Each point is reached from the start by the listed moves, each made 0, 1 or 2 times, or once backwards (-1), plus a little noise. Say if it took an odd or an even number of moves. Then give how often each move was made.

Moves:
(1): [4.1 0.3]
(2): [-0.3  2.2]
Start: [-1.7  0.1]
Points:
[ 2.7 -1.9] => even (1, -1)
[-6.4  4.3] => odd (-1, 2)
[6.5 0.3] => even (2, 0)
[-6.1  2.0] => even (-1, 1)

Moves:
(1): [-0.5 -1.9 -0.5  1.8]
(2): [-2.7 -1.4  2.9 -0.3]
(3): [ 3.7 -1.8  3.7 -0.1]
(4): [ 0.6 -2.0 -1.6 -1.0]
Start: [-0.1  0.0  0.2 -1.1]
Points:
[ -5.2 -10.9   2.0  -0.1] => even (2, 2, 0, 2)
[ 1.1 -7.1  5.0 -0.6] => even (1, 1, 1, 1)
[-10.1  -5.0   1.3   2.1] => odd (2, 2, -1, 0)
[-4.3 -0.2 -3.9  0.7] => even (1, 0, -1, 0)

Moves:
(1): [-3.5  1.3 -0.9 -0.1 -4.4  1.3  3.0 -1.6  1.8  2.0 -0.6]
(2): [ 2.7  2.8 -0.7 -1.0 -1.9  1.0  1.8  1.3  0.3  0.7  3.2]
(3): [-2.2 -0.6  1.1 -1.2 -1.6  0.1  0.0 -1.1  0.3 -1.2 -1.5]
(4): [ 0.4 -0.1 -1.1  0.1 -0.1  2.5  0.1  1.1 -0.3 -0.7  0.9]
(5): [ 1.4 -1.0 -0.2  2.3 -0.1  1.3  1.4  0.8  0.0 -1.1 -1.4]
(6): [ 0.4  3.1  0.1  0.7  0.8 -1.1 -4.3  0.9  2.1 -2.6 -0.3]
(7): [-0.7  0.6 -1.4  0.8 -0.1  1.1  0.5 -1.1 -0.9 -1.6 -1.3]
(8): [-0.6 -1.4 -1.1 -2.4 -0.9 -0.3 -1.8  1.8 -0.8  0.1 -0.1]
(9): [-1.3  1.2  1.4  2.0 -0.2  0.1  0.6  2.8 -2.1  1.7  0.0]
Start: [ 0.5 -0.9  1.5  0.4  1.0  0.4 -0.3  0.8  2.3 -0.5  1.2]
Points:
[ -7.0  -3.7  -3.2   1.4  -5.1   6.9  -2.1  -3.8   5.6 -12.1 -10.5] => even (1, -1, 2, 1, 2, 1, 2, 1, -1)
[ 3.9 12.5 -8.1  0.4 -5.5  8.2 -2.9  6.5  5.6 -5.7  7.0] => odd (1, 2, -1, 2, 0, 2, 2, 1, 0)
[  3.8   0.0   0.8   0.9   9.1  -1.8 -14.1   1.0   6.1 -11.1  -1.0] => even (-1, -1, 0, 1, 0, 2, 0, 0, -1)
[-4.7 -2.2  1.4  0.2 -3.5 -0.5 -9.0  4.6  7.8 -6.1 -6.1] => even (1, -1, 1, 0, 2, 2, -1, 2, 0)
[-4.4 -5.9 -3.3 -6.4 -5.8  0.9  3.1 -3.2  1.7  1.7 -1.4] => odd (1, 0, 0, -1, 0, -1, 1, 2, -1)

Moves:
(1): [-0.7 -3.4 -3.7 -2.3 -1.1 -4.4 -1.5 -0.4  0.4  1.5 -3.3  2.3 -1.7]
(2): [-3.5 -2.2  1.6 -1.0  2.8  0.8  0.6 -1.8 -0.7  1.8 -1.2 -3.3 -1.5]
(3): [ 1.7 -1.9 -1.2 -0.9  0.7  0.7  1.2  1.1  2.3 -2.3  1.3  0.9 -0.6]
(4): [ 4.0 -2.1  0.1  1.1 -0.3  0.9 -0.7  1.0 -0.9 -3.1  0.9 -1.8 -0.6]
(5): [-1.0 -1.5  1.9  1.7 -1.9 -0.9  0.1 -1.7  0.8 -2.2 -1.6 -2.5 -0.2]
(6): [-1.1  0.2  1.9 -1.9 -2.5 -0.3 -0.7 -0.5 -2.2 -2.8  2.9  0.8 -3.1]
(7): [ 0.7  0.3  0.9  2.7  1.9 -2.0 -0.3  0.2 -0.6 -0.6  2.5 -0.5  0.7]
(8): [ 0.3  0.4  0.6 -0.1 -0.8  0.1  1.3  0.3  0.3  0.7  0.4  0.6 -1.9]
(9): [-1.8  2.5 -0.6 -2.2 -0.2  1.3 -1.2 -1.6  1.3  1.4 -0.1 -2.1 -0.5]
(10): [ 0.7  1.7 -0.7 -0.4  1.3  0.2 -3.1  1.0  0.1 -2.5 -3.4  1.6 -1.3]
(11): [ 0.7  0.9 -1.2  0.2 -1.7 -4.5  0.6  4.4 -1.2 -0.1  0.8  0.5 -0.8]
(12): [-2.0  0.4 -2.7  1.8  0.2  0.5  4.3 -1.7 -0.3 -1.5  2.7  0.7 -0.1]
Start: [ 3.4  1.1 -1.4 -0.4  2.9 -1.1 -2.5 -1.9  0.3 -0.5  2.3  2.6  0.4]
Points:
[  8.0  -3.2  12.4  12.2  -1.4  -3.3   4.1  -2.8  -3.6 -11.2  15.7  -5.0
  -2.7] => odd (-1, 0, 0, 1, 2, 1, 2, 2, -1, -1, 0, 0)
[ 2.0  0.2 -2.7 -2.8  5.6 -9.7 -2.4  7.4  3.1  6.1 -2.4  1.6  0.6] => odd (0, 1, 1, -1, 0, -1, 0, 0, 0, 0, 2, -1)
[ -0.2  -4.1   2.1  -6.7   0.3 -12.1 -20.4  -7.1  -1.5 -10.8  -6.6  -4.2
 -13.8] => odd (2, 1, 0, 1, 2, 2, 2, 0, 2, 2, 0, -1)

Moves:
(1): [ 0.8  3.3  2.0 -2.2  1.1  1.1 -2.1  1.4 -1.2 -0.7 -3.3  1.5 -1.8 -1.0
  2.2 -2.6 -3.2 -1.1 -0.1  1.2  0.5]
(2): [-1.8  1.8 -0.6 -1.3 -1.4  0.2 -1.3  1.8 -0.2 -0.8 -0.4  1.7  1.0 -1.6
 -0.1  1.7 -2.3 -2.3 -1.4 -2.0 -0.1]
(3): [ 1.3  0.7 -0.8  0.3 -0.5  1.8  0.9  1.2 -0.4 -1.2 -1.7 -1.3  0.4  2.0
 -0.6  1.0  0.8  1.4 -0.6 -1.1 -2.5]
(4): [ 0.3  0.6 -2.4 -2.8  3.0  2.1 -1.3  4.0  1.2  0.5  0.4 -3.0  1.3  1.4
 -0.1  1.2 -0.4  2.1 -2.6  3.8 -0.6]
(5): [ 1.9  1.0  2.6  1.9  1.5 -0.8 -0.1  1.7 -1.0 -0.5  2.1  4.2  1.3 -1.6
  2.1  2.1 -0.3  0.8  1.0 -0.7  0.8]
(6): [-0.9 -1.2 -2.8 -0.4  0.9  0.1 -0.5  0.3  2.2  1.7 -1.8 -1.2  2.3 -1.8
  0.3 -2.0 -2.7 -0.1  1.9  1.4 -1.9]
(7): [ 0.3  1.2  1.1  2.2  0.5 -2.0 -2.3  2.2  0.5  4.6 -1.5  0.4  2.0  3.4
  3.0  0.7 -0.2  1.1 -0.3  2.7 -0.1]
(8): [ 1.2 -0.4 -0.6 -3.4  0.6 -1.0  0.6  1.6 -0.6  0.0  1.0  2.6  0.6 -0.2
  1.1 -0.1  2.7 -0.8  1.4 -3.4  0.7]
(9): [ 2.2 -0.6 -0.7 -1.1  2.1 -0.6 -0.5  0.7  1.4 -0.4  1.9  1.1  0.9  2.5
 -1.1  1.4  0.0 -2.5 -0.4 -2.1 -0.3]
(10): [ 0.8 -0.4  1.0 -0.2 -0.7 -1.3 -2.4  2.4 -1.3 -0.9  0.5 -3.3 -0.1  0.3
  1.6 -0.9 -1.7 -0.4 -0.6  1.1 -0.6]
(11): [ 2.3 -1.2  2.7 -1.8  1.3  1.4 -4.3  1.2  1.5  0.1 -1.5 -0.8 -2.0  1.1
 -0.1 -1.5 -2.5  3.0  1.4 -3.1  3.4]
(12): [ 2.1  0.3 -1.4  0.3  0.8 -1.3 -0.6  0.5  0.1 -2.2 -0.9 -0.5 -0.8 -2.3
 -0.2  0.9  1.3  1.2  0.0  0.8  1.6]
(13): [-3.2 -0.4 -3.0 -1.2  0.1  0.6  1.6 -1.3  2.1 -0.3  0.5  0.5  0.9  3.2
  0.1 -3.9 -2.5 -0.3  0.3 -1.8  2.6]
(14): [ 0.1  0.4  0.7  0.0 -2.0  1.3 -0.4 -2.0 -0.6 -1.0  0.1 -1.2  2.1 -0.4
  0.8  0.0 -0.1  0.3  1.1 -2.1  0.7]
(15): [ 0.6 -1.1 -1.1  0.7 -3.0  3.2  0.3  0.4 -0.9 -3.0  2.1  3.1  0.6  0.5
  0.1  2.9  3.2 -4.0 -2.4 -0.8  0.0]
(16): [-1.6 -0.8 -3.7 -1.3  1.7 -0.4  0.5  0.1 -1.5  0.7  0.6  0.0  0.3  0.6
 -2.6 -1.0  0.0  1.3  1.2  0.4  0.9]
(17): [ 2.0 -0.4 -1.9  0.8  0.5  0.1 -0.9 -0.3  1.3  3.4 -1.4 -2.7  1.8  0.4
  0.8 -2.8  0.0  3.2 -3.3 -0.1  0.6]
(18): [ 0.8 -1.8 -0.6  0.8  1.8 -0.3  1.3 -0.5 -0.7  1.0 -3.4 -2.5 -0.3 -0.7
 -0.2 -0.9  1.2  1.3  0.3 -0.3  0.3]
(19): [ 0.5 -1.9 -0.9  1.3 -2.7  1.4 -0.1 -1.0  0.0  0.6  0.7 -0.4 -2.9  0.6
  2.4  2.6 -2.5 -0.9  1.8 -1.0  2.1]
(20): [-0.1 -1.0 -0.8  0.3 -0.5 -2.4 -0.2 -2.7 -1.4 -0.9 -0.9  0.0 -0.7  0.7
  0.0  1.2 -1.4  0.3 -1.7  1.5 -0.5]
Start: [-0.7  0.6 -0.2  3.5  2.3 -1.7 -0.5  1.9  0.1 -0.9 -1.9 -0.4  1.8 -1.7
 -2.3  1.7 -0.9  0.8 -1.1 -0.3 -0.5]
Points:
[  4.8 -14.4 -19.9  -6.2   4.1   1.1   0.0  -6.5   1.8  -7.5  -7.5   0.5
   7.0  -9.0 -15.0  -5.1  11.0   5.5   3.1 -17.6   7.9] => even (-1, 0, 0, -1, -1, 2, -1, 2, 0, -1, 2, 2, 0, 1, 2, 2, 1, 1, -1, 1)
[  7.9 -14.8 -13.9  -1.9  13.4  -6.3  -8.9   7.3   5.1  -3.1   4.1   8.1
   2.9   4.0  -9.0   8.0   3.3  -2.4   6.2  -2.5   7.5] => even (-1, -1, -1, 0, 0, 2, 1, 1, 2, 0, 2, 2, 0, -1, 2, 2, -1, 0, 0, 1)
[ 4.9 -2.6  0.7  9.9 15.2 -3.3  3.5  2.2  3.8  8.2 -3.3 -7.8 11.7 -4.6
 -6.4 -5.8  0.7 13.2 -4.4 -5.6 -1.5] => even (-1, 0, 0, 0, 2, 0, -1, -1, 1, 0, 0, -1, 0, 0, -1, 0, 2, 2, -1, -1)
[  2.9   6.8  -5.9  -7.4   6.3   0.0  -8.2  10.7   0.0 -14.4   2.8  19.8
   6.3   3.5   6.5   7.7  -6.1 -15.7  -4.9  -4.8  11.0] => odd (2, 1, -1, 1, 1, 0, 1, 1, 2, 0, 0, 2, 2, 1, 2, 0, -1, 0, 0, 1)

Moves:
(1): [-3.5  1.1 -0.8  0.3  0.4 -0.3 -0.5 -0.3 -1.7  0.5 -0.3  2.5 -2.1 -1.1
  1.1  0.8 -2.7  1.9 -0.6  0.1 -0.2  2.0 -0.1 -1.4]
(2): [-0.9 -1.2 -2.2  0.8 -0.4 -0.5  1.7 -0.3  0.3 -0.6  0.1 -2.8 -0.8  1.6
 -2.0  1.5 -1.6 -0.9  0.6  1.3 -2.0 -2.5  0.7 -3.9]
(3): [ 0.6 -1.4 -0.4  0.4  0.7 -0.2  1.2 -3.4  2.5  3.1  0.4 -3.7 -0.2  1.2
  1.3  3.2 -1.9 -0.8  0.8  2.0 -1.2  2.2 -2.2  1.4]
(4): [ 2.0  1.8  0.7  1.2 -2.2  1.3 -2.0 -1.3 -0.8  1.7 -1.6  0.3 -0.1 -0.5
  1.2 -1.3  3.1  0.7  1.4  0.2  0.3 -2.0 -2.0 -1.8]
(5): [-2.6  2.1  0.1  1.9 -2.5 -0.6  0.0 -0.9  2.8  3.6 -3.4 -2.2 -1.7  1.9
  1.7  1.6 -1.9 -2.4 -0.9  1.9  1.8 -0.6 -1.3  1.6]
(6): [-0.2  0.0 -0.7  1.6 -0.4 -0.2 -0.1 -1.9 -0.3  0.0  0.0 -1.6  0.4 -0.2
 -0.9  1.1 -3.0  0.2 -0.7 -1.4 -0.3  0.6 -0.5  1.8]
(7): [-1.8 -4.7  0.8 -0.2 -1.5  3.5 -1.3  0.8  0.0 -1.0  0.6 -2.4  0.5 -1.7
 -1.3 -0.5 -0.3 -1.3 -3.2 -0.5  2.3  1.9  1.3 -0.1]
(8): [ 0.3  0.3  0.4  0.5  2.3  1.5 -0.3  1.6 -0.7  2.0  0.5 -2.2 -0.1 -0.7
 -0.7 -0.6 -1.0 -1.8 -1.2  0.5 -0.9  1.7  0.3 -1.4]
(9): [-0.8  1.8  4.4 -0.3 -2.7 -1.3  2.1  0.3  1.0  0.2  2.2  0.2 -1.3  2.8
  1.2  0.1 -2.5  1.6 -0.2  2.2 -2.7 -0.9  0.7 -1.2]
(10): [-3.2  1.7 -0.2  0.8 -1.5 -1.2 -1.4  1.4  0.7 -1.4 -0.5 -0.6  0.0  2.3
 -0.4  0.8  0.0  1.4  2.5 -0.7 -1.4 -0.5 -2.3 -1.6]
(11): [ 0.3 -0.7  1.9 -1.1  1.1  1.8 -0.2  3.3 -2.2 -1.8 -0.1  0.2 -0.7 -0.7
 -1.2 -0.2 -2.2  1.2  1.7  1.2 -3.0 -0.2  2.2  3.0]
(12): [-0.9  2.8 -1.1  0.9  1.6 -0.2 -0.4 -0.9  4.0  1.4 -0.2  0.9  0.4  0.5
  1.5 -1.2  0.4 -1.5  0.8  2.0 -0.2 -1.1  2.2  0.2]
(13): [ 0.3 -1.0  1.6  2.6  0.3 -0.5 -0.8 -1.8  0.2 -3.1 -0.5  1.5 -2.1  2.1
 -0.8 -1.9  0.1  2.1  0.5  1.9 -2.8 -0.6 -2.7  0.8]
(14): [-0.5 -3.1  0.9  2.1 -2.8 -1.9 -1.0  0.6  2.2 -0.8 -0.8  1.1  3.0 -0.3
  2.4 -2.3  0.8 -2.4  0.8  2.0  1.8 -0.6  0.6 -2.7]
(15): [-0.6 -0.1  2.1 -0.5 -2.2 -2.7  1.1 -0.7 -0.2 -1.5 -1.0  0.5 -3.2  0.1
  2.5 -1.3  1.3  3.2 -0.1  0.7 -4.8  1.4 -1.1  1.7]
(16): [ 3.6  0.7 -1.0 -1.6  0.4 -1.8 -1.7  0.4  0.6 -2.1 -1.4  1.6 -1.6  0.1
  0.1  1.8  1.5  1.8  1.6 -5.1  0.0  0.0  0.5 -1.0]
(17): [-0.8  0.5 -1.9  0.7  1.4 -2.1 -5.9 -0.9 -0.6  1.7  1.1 -0.7 -2.0 -2.1
 -1.5  0.5  1.9 -3.5 -0.3  0.3  0.9 -0.1 -0.1 -1.4]
(18): [-1.6 -0.2  1.8  1.2 -0.6  1.3  2.0 -2.1 -0.4  1.2 -0.1  0.7 -1.3  0.6
  1.9 -2.4 -1.5 -1.0  1.3  0.4 -2.4 -0.1 -2.5  2.9]
(19): [-0.1 -3.2 -3.1  0.1  1.4 -0.1 -1.6 -0.6  0.5  0.6 -0.3 -0.4  1.6  0.6
  0.9 -0.5 -1.6 -0.7 -2.1  0.5  1.6 -0.5 -2.2 -0.7]
(20): [ 0.7  1.1  1.7 -1.8 -5.1  0.5  1.3  2.5  0.6 -1.5  3.7  0.5 -1.7 -4.1
 -1.4  2.5  0.1  0.1 -0.5 -0.4  0.8 -1.7 -1.1 -4.6]
(21): [ 3.5 -1.2 -0.9 -0.8 -1.0  0.8  0.3 -1.2  0.3 -0.3  0.4  0.3  0.5  0.6
  0.0 -4.3  1.0  0.2  1.5  1.9  0.4  0.8  0.2  0.3]
(22): [ 2.6  1.3 -1.3 -1.3  0.4  2.6 -1.2  0.6 -1.5 -3.7 -1.0  0.7  0.5  3.8
  4.2  1.0  1.6 -0.1  0.0 -1.9  1.5  0.9 -2.0 -1.5]
(23): [ 0.5 -2.6  0.3  1.3 -0.5  2.7  0.6  1.8 -1.1  0.3  2.1 -1.3 -0.7 -0.9
  0.4 -0.8  0.2  0.8 -0.8 -0.9  1.4  0.6  0.3  1.4]
(24): [ 0.3 -1.2 -0.4 -0.7 -0.7  1.6  0.0  2.1  1.4 -0.4  0.6  2.5  1.9  3.6
  1.3  0.5  0.7 -0.7 -1.0  1.9 -2.9  1.3  2.3 -1.2]
Start: [ 2.1 -1.9  0.4  4.2 -1.2  1.2 -1.9  2.6  0.9 -0.6  0.4 -1.1  1.7  2.8
  0.8 -1.8 -1.2 -1.7  0.1 -0.3 -0.5  0.7 -0.6  0.7]
Points:
[ -1.6   2.2  -0.4   6.7   3.1   6.3  -8.4   1.4   3.0   0.1  10.9   2.8
 -12.5 -11.8  -0.7   0.7 -10.4  -6.4 -12.9 -15.2   1.8   5.2  -3.7   0.6] => odd (1, -1, -1, -1, 0, 2, 1, 2, 0, -1, -1, 2, 1, -1, 0, 2, 1, 2, 1, 2, -1, 0, 1, 0)
[ 10.9 -12.6   4.0  12.4 -13.4  11.3 -14.5  -7.4   9.6  -4.2  10.7 -10.7
 -14.1   4.9  15.0 -12.9   3.9  -8.8  -8.0   3.6  -6.1   4.5 -21.5  -6.4] => even (-1, 0, 1, 1, 0, 1, 2, 2, 1, 0, -1, 2, 2, 0, 2, 1, 2, 2, 2, 2, 1, 2, 2, 0)
[ 26.4  18.9   9.7  -0.1 -15.7   1.7 -16.6   6.0  -3.0 -12.6   3.6   2.2
 -20.9  -0.7   5.8   2.4  13.1  10.4  12.9 -10.4  -2.4  -8.2  -7.6   3.0] => odd (-1, -1, 0, 2, 1, 1, -1, -1, 1, 0, 2, 1, 1, -1, 1, 2, 2, -1, -1, 2, 1, 2, 2, -1)

Moves:
(1): [ 2.2  1.0  1.1  0.2  1.0  0.0 -1.6  0.5 -2.0  0.9  3.2  1.1  2.3 -0.1
  3.7 -0.1 -1.3 -0.3  0.3  0.3  0.6  0.2 -0.2  1.7]
(2): [-1.4 -1.3  1.7 -2.9 -2.0 -0.3 -0.9  0.9  0.6 -0.5 -0.6 -1.4 -0.2  0.3
  0.6 -1.5 -1.2  1.2 -2.0  2.6 -0.8  2.8  1.5 -0.3]
(3): [-1.1  1.5  1.5  1.2  0.0  2.1  1.4  0.9  0.6 -1.3 -0.4 -2.5  0.9  1.9
  2.0  0.0 -1.5 -0.8 -0.3 -2.3  0.8 -1.4  0.9  0.9]
(4): [ 1.6  0.6 -2.2 -0.1 -0.5  0.2 -2.9  1.2 -1.7  0.8  1.4 -0.4  3.5 -3.5
 -0.3 -0.6  2.3  0.5  1.7 -0.4 -2.9 -1.5  1.1  0.9]
(5): [ 2.6  0.3  2.0  1.7 -0.2  2.7 -2.7  2.1 -0.5  1.4  3.4 -0.8 -2.3  1.3
  1.9 -0.9 -2.0  2.3  2.0  2.6  0.4 -4.5  0.2 -3.5]
(6): [ 0.6 -2.2  0.2  0.1  0.4  0.5  1.1  0.3  1.4  2.0 -1.6  1.2  0.6 -1.1
  0.3  0.7  2.7 -0.9 -1.3  1.3 -0.2  0.8  2.7 -1.0]
(7): [ 0.0  1.3 -0.5 -1.9  1.9 -0.3 -1.9 -0.2 -0.6  1.1  1.8  2.0 -0.8 -0.4
  0.5 -1.5  0.8  2.2  0.1 -0.4 -1.3 -0.8 -0.1 -1.1]
(8): [ 1.0 -1.4 -2.8 -0.8 -2.1  0.1 -0.3 -0.1 -2.7  1.9 -3.4 -0.5 -2.3 -0.4
  2.8  1.4  1.0 -3.2  0.5  0.9 -1.9  1.1 -0.4  0.1]
(9): [-2.0 -2.4 -1.6 -0.7  0.2 -2.4  0.2  2.2  1.5  0.4 -1.5 -0.5 -0.6  1.5
  0.4  0.0 -2.5  1.2 -1.3 -0.4 -0.4 -1.3 -0.1  1.1]
(10): [ 0.2 -1.7  2.3 -1.3  0.4 -0.7  1.2 -3.6 -0.7  0.9  1.0 -0.8  0.6  1.2
  0.7  0.3  1.3  0.0  0.2 -0.6 -1.3 -0.8  0.1  1.5]
(11): [ 3.0  3.6 -1.7 -0.2  0.8  1.0  2.9  0.5 -0.9  0.4 -1.8 -3.2  1.2 -0.5
  0.9  1.3  1.6  2.8 -5.0  0.4  0.1  1.0 -1.2 -1.8]
(12): [ 0.8 -0.6 -3.3 -2.3  0.2  0.9  1.6 -0.2  3.7  1.8 -0.2  1.0 -0.7 -1.2
  1.0 -2.3 -2.0  1.5 -1.7 -0.2 -1.9  1.6 -5.1  1.3]
(13): [ 0.8 -0.9  0.9 -1.7  0.4 -0.7 -1.2  1.8 -1.7 -1.9 -0.2  2.5  1.0  1.2
 -1.6  1.0  0.9 -3.0 -0.3  1.2 -0.1  0.2 -1.0  0.6]
(14): [ 0.8  0.7 -0.3 -1.0 -1.9 -0.7  0.3 -0.9  2.3  0.4  1.6 -0.2  2.5  0.6
 -0.4  1.7  0.5  1.1  1.1  0.7 -0.4 -1.5 -0.9 -0.4]
(15): [-0.8 -1.4 -0.5 -0.3 -0.2 -2.0 -0.4 -0.3  0.6  0.3  2.1  0.7 -0.9 -2.5
  0.7 -0.4 -1.4 -1.8 -0.6  1.7  0.7 -1.2 -0.4  0.5]
(16): [ 0.0  0.7  0.1 -0.3  1.2 -2.0  1.8  0.0 -0.1  0.7 -1.8  3.5  2.5 -1.5
 -0.5 -3.2 -1.4  2.0  0.8  2.0  2.3 -0.3 -0.2 -2.3]
(17): [ 0.2  2.2 -2.4 -0.6 -0.6  2.0  1.4  0.0  0.9 -1.4  1.2  1.8  0.3  0.7
 -0.7 -0.5 -0.4  1.2 -0.9  1.6  0.6  1.3  2.9  1.1]
(18): [ 0.8 -1.9 -2.4 -0.7 -2.6 -2.4 -0.4 -1.4 -1.1 -2.8 -1.5  0.4 -0.5  2.5
  0.7 -2.8  0.9 -0.6 -2.3 -1.5  0.1  0.4 -0.9 -1.1]
(19): [ 4.6  0.4  3.2 -0.4 -0.2 -0.3 -2.5 -0.3 -0.4  0.3 -2.2  1.1 -3.1  0.7
 -2.7  0.9 -5.5 -2.4 -3.2  1.6  1.6 -1.7  0.2  0.3]
(20): [-0.2  0.3 -1.0 -0.8 -2.0  0.3  0.9 -0.7 -0.2 -1.0 -0.2 -0.2 -0.3 -0.4
  1.2 -1.3  2.1  2.3  1.3 -0.6  1.6  0.1  0.5  1.6]
(21): [ 1.1  1.2 -0.3 -0.5 -1.3 -0.9  2.6  1.2 -1.1  1.7 -0.5  0.2 -1.5 -0.8
 -1.6 -1.1  1.6 -0.5  0.4  0.1 -2.0  0.2  0.4  1.6]
(22): [-2.0  3.0  0.6 -0.7  1.9  1.7 -0.1 -0.3  0.2  2.1 -1.2 -1.7 -1.3  1.0
 -1.7 -1.5 -0.6 -1.2 -2.5  1.3  1.1  1.4 -0.7  1.0]
(23): [-3.0 -0.5  0.1  3.3 -2.8 -0.6 -1.0 -2.1 -0.4  0.6 -0.6  1.4 -0.1 -2.0
  1.7  0.8  0.3  0.7 -5.2 -2.6 -0.4 -0.6 -1.2  0.5]
(24): [ 1.5 -0.9  0.5 -1.6 -1.5  2.3 -1.2 -0.4 -1.2  2.7  1.7  2.0  0.3 -1.4
 -1.1 -0.9 -4.0 -0.4  0.1 -1.8  2.1 -0.7  1.7 -0.9]
Start: [ 0.6 -2.0  0.5 -1.5  0.8  1.4 -0.8 -1.1 -1.8  1.9 -3.1 -0.2  1.5 -0.9
  2.0  4.1  0.3  0.1  2.1  1.3  3.6  3.0  0.0 -1.1]
Points:
[-11.9   5.6 -11.1  -6.7   1.1  -1.4   0.1 -12.8  10.6  -3.4  -1.1  -1.1
  -1.9   9.3   0.6  -8.9  -1.4  16.0 -15.5  -1.7   1.5   3.4  -7.7   0.5] => odd (-1, 0, 0, 0, 0, -1, 2, -1, 1, 1, 0, 1, -1, 1, 0, 0, 2, 2, 0, 0, -1, 2, 1, -1)
[  8.1  -0.5  12.5 -14.7   9.7   9.7   0.5  -2.0  -0.9   6.7   4.4   1.0
   2.3  -3.2  -1.2   9.4 -12.7  -2.2 -18.6  12.8  13.4  12.8  21.1  -1.9] => even (1, 2, 0, -1, -1, 2, 1, -1, 0, 1, 2, -1, 0, -1, 2, -1, 2, -1, 1, -1, -1, 0, -1, 2)
[ 13.4  13.4   0.0  -3.8   5.0   6.6  -1.0  12.2   0.7  16.4  -0.9  -2.4
 -18.4   2.5  14.3  -1.7 -19.9   9.4  -9.9  15.1   4.7  -6.4  -3.5   2.7] => odd (2, 0, 1, -1, 2, 0, 2, 1, 2, -1, 1, 1, -1, 0, 1, 0, 1, -1, 2, 1, 2, 1, 0, -1)
[  2.7   9.7  -5.8 -12.0   4.8  -6.2  12.9   2.7 -11.1   0.0 -10.1  -3.8
   3.8   6.2  -5.8   6.7  19.4   5.0   4.3  -1.2   4.0   8.0  -7.5   2.8] => even (0, -1, -1, -1, -1, -1, 1, 0, 1, 0, 2, -1, 2, 1, -1, 0, -1, 0, -1, 2, 2, 1, -1, 0)
